Each row is a point. Each copy is the shape, with its points in the same order, turned, moved and blurred by noise. Some copies are also mirrored. Which?
In the rows, 128 means zero.

Shape:
[[142 139 139]
 [ 92 168  96]
 [154 137 109]
 [145  93 123]
 [154 108 134]
 [106  58 146]
 [178 220  94]
 [101  52 101]]
Copy 1, 8 rows:
[[152 141 108]
 [ 96  97  90]
 [128 160  96]
 [130 170 140]
 [146 166 128]
 [129 151 194]
 [138 144  12]
 [ 88 161 187]]
Copy 1 is: mirrored
Copy 2 (8 x 3):
[[121 117 150]
 [119 174 106]
 [146 137 168]
 [161  93 144]
 [148  99 159]
 [154  56 102]
 [114 210 196]
 [188  78  88]]
Copy 2 is: only turned

Shape:
[[210 160 168 164]
 [153  98  62 123]
 [113  90  62 104]
 [124  56 125 117]
 [121  95  86  84]
 [120 171 156 155]
 [ 80 104 103 149]]
Copy 1, 7 rows:
[[106 161 198 162]
 [173  70 117 150]
 [186  76  86 124]
 [146  82 122  75]
 [193  92 104 106]
 [113 183 112 134]
 [130 107  63 109]]
Copy 1 is: only turned
Copy 2, 7 rows:
[[160  18 139 136]
 [161 153 115 171]
 [145 186 109 144]
 [ 91 139  85 144]
 [143 169  92 123]
 [127  87 169  81]
 [ 98 161 152 122]]
Copy 2 is: only turned
Copy 3, 7 rows:
[[235 170 107 147]
 [117  81  64 109]
 [ 86  88  87 113]
 [104  76 127 169]
 [111  72 114 109]
 [150 184 131 123]
 [ 82 148  99 145]]
Copy 3 is: only turned
Copy 4, 7 rows:
[[ 89 161 194 152]
 [ 89  79  87 134]
 [116  61  68 128]
 [121  52 131 123]
 [121  84  81 111]
 [163 162 149 150]
 [169  84  91 160]]
Copy 4 is: mirrored

Shape, 11 rows:
[[ 46 173 168  61  67 152 115 108]
 [ 92 129  97 125  55 129  88  79]
 [173 119 205  67 154 106 147 193]
 [131  76 128 160 126 132 131 171]
 [124 106 153  89 163 116 183 208]
 [126 130 144 167 122 162 129 126]
 [ 86 170 152  94 132  93 107  93]
 [ 89 128  75 119  63 159  77 140]
 [129 161 122 110 102 126 119 197]
 [135 117  77 142  82 152 150 117]
 [138  90  87 142 144 204 122 132]]
Copy 1:
[[ 49 200 203 113 131 146 189 165]
 [ 33 170 140  91  98 118 115 126]
 [199 110 147 115 102 103 217 200]
 [111  80 116 151  90 107 127 175]
 [153  76 130 170 102 121 227 177]
 [110 121 116 148 143 133 115 152]
 [112 206 158 137 109 103 173 120]
 [ 25 151  99 104  86 155 139 164]
 [ 95 138  86 119 109 116 200 198]
 [ 77  93 104 102 127 135 132 118]
 [113  99  93 145  99 191 111 139]]
Copy 1 is: mirrored
Copy 2:
[[ 82 179 121 124 116 179 202 172]
 [109 152 146 182  79 164 191  94]
 [154 115  91  72 138  88  79 194]
 [168  85 155 168 143  96 131 145]
 [148 106 100 119 184  71 130 194]
 [138 114 152 166 166 161 118 123]
 [ 57 154 105 131 117 130 140 115]
 [121 152 143 225  88 152 185 148]
 [136 173 131 172 137  96 123 184]
 [171 135 122 195 142 139 163  95]
 [159  67 110 216 143 164 127 135]]
Copy 2 is: only turned
Copy 3 (11 x 8):
[[ 90 171  53 165  98 144  39  81]
 [115 126  51  94 117  77  82 113]
 [107 176 154 170 153 211 183  93]
 [130 100 106 165 142 105 189 116]
 [123 172 117 216 119 168 197 126]
 [160 126 117 166 139  88 128  88]
 [120 181 103 143 145 133  61 138]
 [143 101  21 120 101 106 110 104]
 [156 152  55 161 142 161 153  98]
 [153 151  71 125  96  64 161  96]
 [181  91 118 147  69  95 161 115]]
Copy 3 is: mirrored

Shape (15 x 9):
[[158 124 148  69 105 132 209  62 120]
 [164 110 165  96 159 175 200  75 100]
 [134 173 110 121  60 162  90 129 108]
 [104 134 107 185  97 194 115 144 171]
 [152 101 130 114 168  46 163 135  60]
 [111 141 144 163 176  72 137 114  95]
 [ 70  90 141 140 143 148  48 148 134]
 [118 145 103 175 194  71 122 145  87]
 [163 151 148  88 144 118 105  85 133]
 [ 98 130 153  99 145 119 197  67 106]
 [ 81 109 105  96 137 181  75 101 169]
 [167 139 123 144 126  29 183 136 104]
 [145 153  87 100 139 113 162 130 104]
 [146 179 187  61 134 142 213 135 138]
 [131 148 118 141 136 133  64 163 172]]
Copy 1 (15 x 9):
[[128 126 109 109 113  26 113 149 117]
 [100  85 113  90 148  56 128 146  72]
 [167 116 148 153 151 150  68 142 180]
 [ 96 100 151 169 165 181 143 160 176]
 [176 189 126  71  93 122 143 130  59]
 [162 172 110 115 144 158 168 101  84]
 [100 135 169 183 119 205 118  94 105]
 [177 175  96 106 138 205 169 128  80]
 [117 129  98 105 131 118  84  94 129]
 [133 143  91 151 131  64 143 135  84]
 [ 73  93 113 193 101 170  94 113 132]
 [175 214 120  66 120 111 159 151 126]
 [159 147  88 100 120 133 106 175 112]
 [ 90 182  98 110 188  53  78 174  98]
 [106 164 133 132 140 212  93 120 162]]
Copy 1 is: mirrored
Copy 2 (15 x 9):
[[ 79 121 100 100  33 135 132 140  64]
 [134  91  97 136  28 165 107 145  70]
 [ 93 142 118 163 158 112 130  67 103]
 [136 106 199 140 147 110 149  91 144]
 [132 175  30 146  50 125 157 154 181]
 [152 135  79 169 106 115 169 180 160]
 [153  90 127 126 164  99  89 116 200]
 [149 137  80 191 110 127 182 173 200]
 [ 96  99  56 122 123 152 143 133 113]
 [104 120 102 124  51 112 129 192  98]
 [ 79  54 143 119 144 115  89 114 165]
 [119 197  66 128  64 123 212 148 150]
 [ 79 151 100 167  81 158 143 131 141]
 [109 166 117 104  77 201 107 174  67]
 [118 107 125 133 178 153 151  95 185]]
Copy 2 is: only turned
Copy 3:
[[182 145 146 227 123 161  38  88 150]
 [133 167 195 199 111 169  34 113 133]
 [130  81 101 192 100 156 156 154 123]
 [ 76  59 126 118 135 175 125 132 139]
 [184 199 170 179 177  73 100 122 101]
 [156 147 197 127 145  71 132 119 142]
 [105 153 130  72 126 173 183 123 108]
 [155 140 199 117 175  70 145 164 120]
 [186 140 134 148  80 134  96 151 148]
 [167 160 191 189 129 155  88  77 166]
 [153 128 129 104 116 233 139 134 147]
 [183 128 147 179 177  35  92 114 134]
 [169 126 149 192 173 129  97 156 144]
 [127 173 146 219 118 129  47 130 223]
 [126 111  99  91 125 128 138 178 145]]
Copy 3 is: mirrored

Shape, 16 rows:
[[171 116 144 115  59 161 104 177  98  76 136]
 [150 118 112 102  75 174  64 159 167 127 151]
 [108 137 139 156 180  82 131  80  65 205 116]
 [ 90 104  61 106 145  97 158 112 146  95 128]
 [162 105  77 140 119 160  83 189 112 137 148]
 [ 73  85 164 176 143 148 107 122  97 176 127]
 [153 181  78  93  97 216 114 146  94 103 159]
 [ 58 106 129 113 120 123 153  90 119 127 109]
 [110 169 154  72  88 145  89 204 140 107 148]
 [138 138  88  90 121 182  35 164  83  97 148]
 [ 93 172 181 148 177  93 176 112 112 140 154]
 [ 84 176 139 188 156 100 129  67 125 117 152]
 [ 70 145 165 181 178 100 146 114 129 137  47]
 [ 38 101 116 148 130  94 139 149 114  87 134]
 [139  49  78 125 172 222  93 167 119 138 149]
 [180 116 147  87 138 177  57 141 107  95 156]]
Copy 1:
[[105  76 150 193 139 130  75  99  76 171 175]
 [135  92  93 166 190 136  39 122  69 126 149]
 [142 131 119  35 129 106 185 133 114 193  95]
 [110 128  92 128 119 116 167 144 139  76 143]
 [178  71  94 178 170  90  87 147  85 161 137]
 [130 143 146 111 164 165 175 163  52 180 100]
 [154 101  80 189 194 138  91  47 129 166 156]
 [102 156  95 113 123 162 173 125  94 116 141]
 [124 162 139 175 190 126  65  94  65 130 183]
 [107 108  69 189 212 100  73 107 106 185 140]
 [145 168 184  87 149 118 190  83 127 130 106]
 [121 171 152 103 127 133 143  92 134 135  52]
 [125 189 179  86 118 154 169 188 145 169 119]
 [106 175 134 184 124 102 181 143  90 122 107]
 [169  45  73 173 233 146 153 173  90 153 140]
 [ 92  70 136 155 219 107  90 101 105 186 146]]
Copy 1 is: mirrored
Copy 2, 16 rows:
[[144  50 128 120 125 183 119 159 175 120 134]
 [127  88  77 172  83 173 119 128 155 156 128]
 [ 89 152 176 167 237  70 139  84 105 161 140]
 [128 154 111 156 122  70 152  88 150  58 128]
 [ 97  72  92 199 148 172 120 140 133 103 128]
 [ 75 110 187 172 164 126 145  78 134 166  69]
 [106 132  68 102 141 198  83 144 141 108 140]
 [107 146 156 120 128  67 135  79 158 123 100]
 [ 90  85  99 102  87 168 174 144 154 153 171]
 [ 91  72  94 140 123 199  90  99 118 112 172]
 [117 181 177 115 195 110 206 106 129 144 133]
 [124 212 200 155 160 128 153  95 129 131 141]
 [106 152 221 136 141  64 175 123  70 134 100]
 [ 78 130 183 143 115  99 176  89 169  73 125]
 [ 96  69  72 189 148 177 122  75 103  90  58]
 [159  62 101 133 139 195 120  89 116 143 149]]
Copy 2 is: mirrored

Shape:
[[ 80 100 140 125 157 179 106 108 143 144 120  69]
 [ 99 114 108 169 161 148 148 149  95  86 106 128]
 [117 145 127 107 125 146  97  77 120 151 108 139]
 [ 79 156 155 104 100  97 167  91 107 117 121 109]
 [129 142 153 153 124 117 136 158  73 129 129 137]
 [ 97 105 134 178 106 142 154 162 125  98 131 141]
 [112 134 109 146  92 160 152  83 125  73 133  85]
 [ 68 146 110 132 174 128 103  74 154 166 136 117]
 [ 97 130 139 122 114 123 107 126  84 162  70  67]
 [153 173 169 177 120  95 129 143 125  95 118  87]
 [111 114 107 138 128 130 137 163  92 117  64  63]
 [ 90 158 156 124 126 160 158 113  76 103 141 116]
 [127 194 178 178 177 135  98 116 145 150  66 144]
 [155 142 126 103  92 109  85 143 145  89 135 145]
 [146 104 146 152 185 145  78  87 152 128  87 146]
 [126 153 144  94 107 120 156 130 129 161 126 114]
 [155 144 119 181 126 156 136  73 111  81 103 137]]
Copy 1, 17 rows:
[[ 66  70  80 123  86 126 130 109 150 159 157 119]
 [ 89 140 155 153  87 117 139 150 124 192 126 109]
 [ 69 138 106 134  93 117  94 107 135  94 126 146]
 [120 182 113 116 114 106 111 105 150 122 192 106]
 [100 148 175 133 107 101 128 174 130 127 162 137]
 [146 128 138 165 106 105 149 171 139 160 134 118]
 [111 137 110 191 127 149  95 111 128 157 169  91]
 [ 83  98 103 116  77  70  84  60 147 141 126 141]
 [ 51 129 132 138  73 115 165 113 142 103 198 128]
 [136 115 188 129  93 133 115 133  84 115 190 113]
 [ 63 131 160 159  93 134 193 116 132 154 176 108]
 [ 87 158 134 126 110 117  88 160 162 152 170  90]
 [111 109 174 101   7 135  94 119 120  96 128 142]
 [117 130 137 141 155 124 128 129  88  75 110 119]
 [ 83 102 103 118  51 138 105 122  80 133  98 168]
 [110 138 141 111 135 126 125 107 169 100 168 150]
 [106 154 137 186  80 160  75 136  92 152 134 132]]
Copy 1 is: mirrored
Copy 2:
[[132 150 166 156  83 150 131 129 153 195 110 150]
 [112 128  95 106 118 123 101 119 154 136  84 184]
 [145 145 122 140 137 160 157 133 125 153 168 125]
 [148 133 136 116 142 124 190 163 128 115  82 107]
 [122 111  89 164 135 122 126 129 151  80 100 147]
 [ 82  86 118 112 108 138 115 115 139 109  81 148]
 [140 125 143 100 118 131 107 146  73 148  79 126]
 [117 139 151 144 144 103 171 132 148 204 152 148]
 [120 196 112 167 110 139 132 150 163 133 102 102]
 [109 156 151 152 134  87 115 113 109  59 103 141]
 [115 181  98 124  83 113  91 146 160 124  83 127]
 [154 113 127 146 140 142 144 168 127 120  79 163]
 [ 82 189 137 160 139 126 166 115 132 101 172 204]
 [148 113 153 107 141 135  99 112 143  80 164 100]
 [129 165 127 129 118 150 146  57 139 156 172 178]
 [142 118 131 150  98 113 167 162 142 105 140 107]
 [132 143 103 107 138 141 119 100  61 125 119 170]]
Copy 2 is: mirrored
Copy 3 (17 x 12):
[[104 125 173 151 133  95 139 140 171 151 158 170]
 [151 103 134 132 102 151 158 161 146 119 166  95]
 [145 182 119 139 113 128 120 131 145 156 113 159]
 [131 149  97 101  77 120 149  90 174  84 119 154]
 [134 135 100 123 107 139 197 131 118 123 111  98]
 [105  99 106 132  88 141 154 143 100 108 171 110]
 [ 97 167 108 103 114 124 123 136 172  96 191 117]
 [150 131 130 171 149 112  96 150 162 112 108 181]
 [134 138 103 120 100 103 197 138 184 170 131 169]
 [154 140  88 104 138  70 190 109 118 101 152  92]
 [138  99 106  94 112 126 197 150 178 161 168 131]
 [123 165 148 120  88 147 176 126 158  84 133 123]
 [216 159 117 187 143  93 170 117 103 138 145 148]
 [129 159  96  68 121 105 113 145  82 147 117 124]
 [171 146 138 181 135  93 103 133 124 184 137 110]
 [120 145 115 100 131 143 165  85 139 128 107 165]
 [153 188  99 145 117 137 125 130 147 126 185  72]]
Copy 3 is: only turned
Copy 4 (17 x 12):
[[ 88 133 127  83 149 191 110  95 132 138  83  84]
 [ 90 101 152 158 156 175 111 160 130 104 132 109]
 [126 132  83 119 156 154 122  81 125 133  92 172]
 [ 82 141 125 147 125 141 173  56 160  78 108 151]
 [104 107 176 146 138 102 107 105 114 116 109 148]
 [ 72 101 149 131 111 140 122 149  97  95 147 123]
 [ 96 129 125 133 105 195 148  81 149 136 178 116]
 [101 106  62 109 181 154 155  99 126 126  77 102]
 [ 77 117 136 143 117 147  80  78 170 140  63 128]
 [105 162 147 177 115  91 121  88 102 147 138  97]
 [ 81 120 164 154 101 159  84 137 182 149 100 104]
 [ 81 124 164 126 166 153 126  73 140  94 146 148]
 [ 77 169  97 184 191 129  85 102  66 150  87 131]
 [143 173  99 112 106  98 113 123 131 121 155 154]
 [156 159  89 144 160 175  95 118  80 133  81 109]
 [ 85 150 141 113 124 121 156  97 136 136  83 173]
 [129 122 117 181 137 183 115 104  93 133 171 139]]
Copy 4 is: mirrored
